Each row of a before or after table is a point. One or more steps were done to the points. Then noise was added and the rows were shuffled. The steps act on columns, c1 being the first. Write out the steps. A step turns or swaps two columns, mirrors them in a line or flattens them onto one, adds a multiple of one to another, or multiplies or shifts one. Angles are multiples of 10 degrees, from the lower column toward the higher: turns from -170 to 170, lines from 10 to 170 but not 90. Use the fewest steps. Two steps may share a column if one is a turn and the other turns, adds or multiplies; they go together, in the order done. Otherwise the lowest column goes first.
(in the rows, 128 means zero)

Before, 10 rows:
[[173  99]
 [122 131]
 [131 147]
 [103  97]
 [149 176]
 [160 130]
 [150  84]
 [157 157]
 [194 157]
 [115 116]]
After (10 x 2):
[[118 144]
 [ 56 134]
 [124  80]
 [ 94  85]
 [133 136]
 [142 121]
 [162 107]
 [ 90 166]
 [ 97 119]
 [ 88 143]]
Steps: mirror c1 and c2 in the line at 100 degrees

Before (10 x 4):
[[126 150 117  82]
 [143 118 105 134]
 [124 113  83  92]
 [148  87 151  85]
 [126 156  87 135]
 [124 159 161 140]
 [110 122 102 136]
 [ 89 118 105 109]
 [122 142 155 116]
 [157 118 135 139]]
After (10 x 4):
[[109 117 101 176]
 [126 171 116 100]
 [123 156 156  76]
 [128 184  86 198]
 [124  97  82 159]
 [144 108 105 169]
 [123 189 162  93]
 [157 108 136 129]
 [ 89 107 105 144]
 [147  46 151  50]]
Steps: multiply c2 by 2; add -1.5 times c3 to c4

Before:
[[149 101 121 145 125 160  88 147]
 [ 93 138 125 121 126 116 166 136]
 [ 98 148 116 146 150 130 100 126]
 [136 140 120 142 144 139 143  69]
 [103 160 140 128  89 109  91 134]
 [141 154 132 118 134 162  67 172]
 [157 138 125 163 171 125 128 114]
 [124  97 137  90 141  93 119 145]
 [ 95 105 186 120 148  87 134 108]]
After (9 x 8):
[[151 140 139 180 143 137 140  59]
 [159 152  73  89 133 162 107 179]
 [ 52 149 100 139 152 132 133 159]
 [119  94 123  92 142  95 114  80]
 [204 137 126 161 171 126 131 173]
 [ 64 160  99 124  89 107 103 134]
 [ 38 137 164 119 128 117 144 128]
 [ 46 106 156 138 149  87  77  83]
 [181 102  86 127 124 160 118 189]]
Steps: multiply c1 by 2.5; turn c3 and c7 by -70 degrees; turn c4 and c8 by 50 degrees; multiply c8 by 2.5

Before, 10 rows:
[[147 178 162 110  97 173 104 139 111 108 147]
 [146 163 187 184 154 160 209 138 144 124  67]
 [173 158 114 116 121 138 154 126 115 169 124]
 [100 143 130 137 126  91 100 186 148 123 121]
 [151 157  94 108 132 159 199  94 106 109 118]
 [171 115  70 118  90 159 139 125 121 124 122]
 [124 141 117 166  60 152 131  98 181 125 115]
 [ 79 149 149  91  63 121 107 170 110 132 111]
 [112 124 121 109 152 153 132 144 138 147  94]
 [ 96  81 145 154  96  83 172 109 141 140 102]]
After, 10 rows:
[[150  70 116 164  93 113 133 126 179  97 115]
 [131 166 200 184 106  43 197 133 144 138  66]
 [141  90  72 118 127  70 150 130 120 125 123]
 [144 148 121 108 138 102 132 112 138 148  92]
 [ 87  82 152 154 162 149 167 113 143 112 101]
 [122 130 119 115  94  78 156  86 115 133 124]
 [172 118 158 111  71 114  99 150 110 137 147]
 [146 141 109 109 103  85 205 141 105  91 117]
 [133  74 146  89  86 160 102 133 110 169 109]
 [ 99 131 123 139 113 159 100 144 149 181 122]]
Steps: add -1 times c11 to c1; turn c1 and c6 by -110 degrees; turn c2 and c5 by -70 degrees; turn c3 and c7 by -10 degrees; turn c8 and c10 by 80 degrees

Before (13 x 14):
[[104 164 115 138 126 138 134 133 104 168 111 143 135 127]
 [157  80 112 139  97 111 101 107 132 161 145 101  97 190]
 [123 104 108 110 129 103 154 133 101 174 116 105 122 110]
 [173  88 127 115  79 149 138 122 165 103 124 183 132 168]
 [150 158 160 123 119 155 151 171 188 165  81 123 146 140]
 [172 164 129 152  82 113 136 140 158 167  98 104 119 121]
 [124 123  78 175 109 138 122 166 123 137 115 142 117 116]
 [ 98 162 129 101 114 101 176 135 191 110 152 137 105 157]
 [139 169 151  94  88  99 122 167 187 160  69 104 114 152]
 [129  81 116 141  94 134 120  91 120 102 123  96 154 131]
 [115 177 125  98 150 103 158 156 115 106 136 103 133 122]
 [104 155 170 143 127  77 145 170 119 104 119 117 107 116]
 [153 116 123 136 107 138  98 117 164 134  95 108  79 103]]
After (13 x 14):
[[ 99  85 124 118  76 151 137 122 168  95 191 247 131 169]
 [139 118  80 174 112 136 120 167 127 127 132 169 110 116]
 [174 105 108 107 131 104 154 132  97 124  89  88 123 106]
 [157 161 127 152  81 113 138 138 152  78  71  90 117 121]
 [161 157 159 119 121 153 149 167 190 102  84 145 148 140]
 [115 159 130 100 118 102 176 137 188 160 162 136 105 153]
 [135 118 129 135 105 135 100 113 167  99  71 103  79 105]
 [106  80 119 146  97 134 117  87 118 128  88  59 157 128]
 [107 177 120 101 145 101 157 158 109 144 103  70 136 125]
 [152  79 115 138  97 108 101 112 134  99 112  57  94 191]
 [154 171 152  93  85  98 119 170 189 110  45 107 112 148]
 [105 157 168 144 124  76 147 172 120 151 106 111 106 116]
 [174 166 116 142 127 139 131 134 104 146 130 167 138 127]]
Steps: turn c1 and c10 by -100 degrees; multiply c12 by 2.5; turn c11 and c12 by -30 degrees

Before, 13 rows:
[[135 121 169 122 109  82 125  97 127 100 106 146 146 162  99 103 113 142
  177  84]
 [104 128 142  80 153 148  71 134 118 107 205 148 101 154  65 157 132 120
  148 162]
 [163 137  80 100 161 169 114 130 125 117 181 146 100 134 125 117 136 159
  128 143]
 [120 121 138 168 108 114 104  66 107 110 103 111 104 129 109  75  92 110
  162  92]
 [157 136 141 116 136 129  72 120 114 121 191 141 152 155 119 129 133 100
  124 132]
 [105 145 100 167 139 106 163 109 201 188 118 125 104 141 130 200 138  84
   76 110]
 [127 118 125  81 105 163  53 152  66 137 141 126 143 132 118 153 124 165
  126 146]
 [113 111 100  96 126 132  78 124  93  86 170 172 160 122  89 155 146 111
  131 172]
 [108 128  73  66 131 165  78 154 130 124 170 146 145 179 133 110 128 106
  133 130]
 [ 91 194 167 165 111  89 108  59 114 123 114 169 126 141 108  90 102 124
  164  78]
 [123 125 177 131  85 109 147  82 125 111 120 160 115 138 118  94  79 121
  109  98]
 [131 107 158 143 115 107  87  97 135 121 115 188  99 141 143 112  87 135
  152  57]
 [130 137 120 136 111 124 167 141 134 209 105 159  98 128 114 204 167  43
  102 131]]
After, 13 rows:
[[112 121 135 146 107 120 185 163 108 135 102 110 142 108 111  75  92 110
  122  94]
 [122 137 120 130 111 131 123  89 132 238 103 158 144 104 113 205 165  43
   61 130]
 [169 137  77 119 159 163 125 141 126 141 184 146 140 102 125 118 135 160
   87 142]
 [129 138 143 121 136 158 126 188 112  97 190 145  91 130 120 129 131 101
   83 133]
 [109 125 178 131  80 121 176 119 123 123 118 160 127 112 117  95  77 123
   69  96]
 [130 110 101 116 123 113 123 175  95  55 169 173 112 155  89 154 145 112
   90 171]
 [ 81 120 170 124 110 133 158 136 127  83 105 145  90 119  98 105 112 142
  136  83]
 [147 128 142 111 151 105 111 184 117 133 205 149 126  90  65 153 134 120
  109 162]
 [160 119 122 110 106 127  91 197  67 122 140 124 115 136 115 154 125 165
   86 145]
 [107 146  98 142 141 105 155  98 204 214 117 122 132 101 130 201 139  85
   36 111]
 [ 89 196 168 144 108  93 193 158 114 124 115 171 118 117 108  93 104 125
  125  78]
 [106 108 157 134 116 129 153 172 134 149 112 188 134  96 144 112  87 135
  112  57]
 [165 128  76 101 131 107  96 172 129 105 168 147  76 108 132 110 126 105
   96 132]]
Steps: swap c1 and c6; multiply c4 by 0.4; mirror c7 and c8 in the line at 140 degrees; add -1 times c13 to c10; turn c13 and c14 by 130 degrees; shift c19 by -40

Before (11 x 32):
[[140 120 141 109 117 145 111 136 162 113 121 142 113 140 117 139 131  90
   89 141 104 110 129 105 116 104 113 147 162 152 130 132]
 [136 130 179  81 157 154 134 104 159 161 150 118 144 124 120 123 105 159
  125 116 112  99  79 141 119  80 131 144 159 126 104 109]
 [138 110 119 137 141 123 145 139 143 152 128 128 126 135 130 133 129 123
  120  96 127 105 142 131 152 140 106 163 143 131 104 152]
 [127 100 151 149 149 137 175  92 146 116 145 173 158 144  98 181 149 150
  133 137 108 155 136 110 131 137 157 129 109 158 148 136]
 [132 124 124 147 145 157 137 106 140 121  91 126 117 131 131 156 123 117
  119 136 150 106 154 146  96 116 112 122 153 163  84 111]
 [120 121 159 116 148 126 107  95 123 104 110 145 150 147  97 161 159 123
   78 125 164 120 167 135 134 134 149 155 114 153 126 135]
 [106  96 127 151 128 126 130 104 106 120 115 165 146 138 150 149 145 106
  147 146 150 120 148 124 159 124 132 144 121 129 129 157]
 [142 111 146 133 136 114  95 153 154 129 109 149 176 126 111 133 137 137
  128 158 123 158 115 128  82 107  92 141 148 138 136 146]
 [122 131 156 116 120 153 109 130 140 141 120 116 109 141 156 141 140 112
  112 136 128 120 155 169 126 132 132 140 132 114 103 106]
 [134 136 118 108 152 115  90 144 110 110 126 136 142 164 152 159 104 141
  120 125 138 156 154 105 130 120 140 147 113  98 160 147]
 [121 125 154 134 113 133 110 138 127  93 107 153 137 136 104 152 139 107
  111 138 164 141  78 179 118 120  93 105 113 131 141 131]]
After, 11 rows:
[[109  95 126 149 126 126 128 102 106 120 115 163 116 137 150 149 147 104
  148 140 131 104 112 125 129 117 142 144 121 134 144 158]
 [129 100 149 150 150 137 177  92 147 115 146 175  89 143  97 179 148 149
  134 108 107 150 129 112 101 154 147 130 109 160 159 134]
 [137 130 178  83 157 154 133 106 160 158 149 117 119 125 121 124 105 158
  125 149 160 141 174 141  88   7 142 145 159 111  93 109]
 [124 131 156 116 120 152 111 129 142 142 120 119 132 140 155 142 138 113
  114 164 135 127  97 170  94 140 108 138 134 126 108 106]
 [134 133 116 108 152 118  93 145 107 111 128 135 113 165 150 159 103 144
  120  86 101 123  94 105  98 109 140 145 113 109 162 148]
 [119 119 157 115 148 126 107  95 123 106 111 143 100 147  97 159 158 124
   80 131 127  88 100 134 102 143 142 156 114 165 121 134]
 [144 111 147 133 137 114  98 151 150 128 109 149 148 130 111 131 137 140
  127 138  98 141 143 128  52  76 185 139 150 132 161 147]
 [131 124 126 145 146 158 135 107 140 121  94 127 147 129 131 157 123 115
  121 187 148 102 116 149  67  98 120 122 153 171  90 109]
 [139 118 141 108 117 145 112 135 162 113 119 141 149 141 117 140 130  91
   88 134 151 146 137 104  88  69 120 148 160 150 138 132]
 [139 111 118 138 142 122 141 139 146 151 129 127 147 134 131 132 125 122
  121 136 152 125 114 130 121 159 132 161 143 135  81 153]
 [118 123 151 134 113 135 114 136 127  93 104 152 155 136 105 152 140 109
  110 118 110  97 179 180  89 107 150 103 112 113 151 131]]
Steps: turn c13 and c27 by 110 degrees; multiply c31 by 1.6; turn c20 and c31 by 50 degrees; mirror c21 and c22 in the line at 130 degrees; mirror c23 and c30 in the line at 80 degrees; shift c25 by -30; multiply c26 by 2.5
